Rows are points. Two turns around zero, p and q, are shown by what they do to some points. Write where each new point lands after one turn and then the other. Backwards means that the second turn is done in reverse. Each puzzle has new turns, and all numbers are rounded.

Turn p:
[ -8.1  -6.4 -10.4] -> [ -5.2  -7.4 -11.5]
[17.9 18.9  0.2] -> [17.9 18.6  3.1]
[-12.8  -2.3   0.2] -> [-12.4  -2.1  -3.1]
[-18.1  -3.8  -3.2] -> [-16.7  -4.0  -7.7]
[-2.5 -0.6 -8.6] -> [-0.1 -1.5 -8.8]
[23.4 -5.8 21.8] -> [16.3 -3.5 27.9]
Turn q:
[ -2.6 -17.9  16.3] -> [ -8.6 -19.0  12.5]
[ -9.7   7.1 -12.8] -> [ -5.5  10.0 -13.4]
[-0.5 -0.6 14.0] -> [-3.8 -2.1 13.3]
[ 12.8  11.3 -17.6] -> [ 17.9  11.1 -12.6]
Where do these land?
p, then q: [-11.4 -26.3   8.0] -> [-18.6 -23.3   0.3]
q, then p: [20.8  4.6  1.5] -> [17.8  1.6 11.8]
p, then q: [-12.2   4.9  -1.2] -> [-9.0  7.1 -6.5]
q, then p: [ -0.8   5.3 -18.3] -> [  9.0   5.4 -15.9]
p, then q: [ 3.6 11.5  9.9] -> [ 0.6 11.0 11.0]

Turn p:
[ 12.6   1.0  -2.5 -22.0] -> [  9.9  -1.2   0.0 -23.5]
[-20.9 -30.5  -0.3   9.5] -> [-19.1 -29.4   2.0  14.9]
[ 9.7 11.4  9.3  1.2] -> [13.1 10.9  4.4  1.4]
[ 4.0  4.3 -5.8 11.2] -> [ 0.9  6.2 -9.8  7.6]
[-5.4 13.9 -0.7  0.1] -> [-4.9 13.7  3.4 -0.4]
Turn q:
[-8.8 14.7  4.6  8.9] -> [-6.6 13.6  8.4  9.7]
[-8.1 -4.5 12.9  3.3] -> [ 2.0 -6.2 10.3 10.7]
[-10.0  -4.3  -7.5 -10.7] -> [-12.1  -9.2   1.6  -7.5]
[22.8 -6.6 -1.0  3.1] -> [ 19.0   0.7 -13.9  -4.4]
[ -0.3  -6.2   4.6 -30.2] -> [  1.8 -15.6  13.5 -23.3]
[  4.5   6.8 -13.6  25.6] -> [ -3.9  16.5 -20.0  14.8]
Where do these land?
p, then q backwards: [  2.8  -6.4  -3.3 -12.4] -> [  3.2  -5.0  -3.5 -12.9]
q, then p: [-11.1  -3.5 -15.8  -6.8] -> [-18.3  -7.5   4.7  -4.4]
q, then p: [13.3  9.3  2.6 19.6] -> [  6.5  20.0 -13.8   4.7]
q, then p backwards: [ 9.3 -9.9 -7.6 13.4] -> [11.7 -4.6 -9.8 12.9]
p, then q: [ 2.2 18.3 -2.4  3.1] -> [-3.6 17.6  4.1 -4.0]
q, then p: [-16.6  -7.7  26.5 -16.9] -> [ 16.3 -20.8  21.8  12.1]
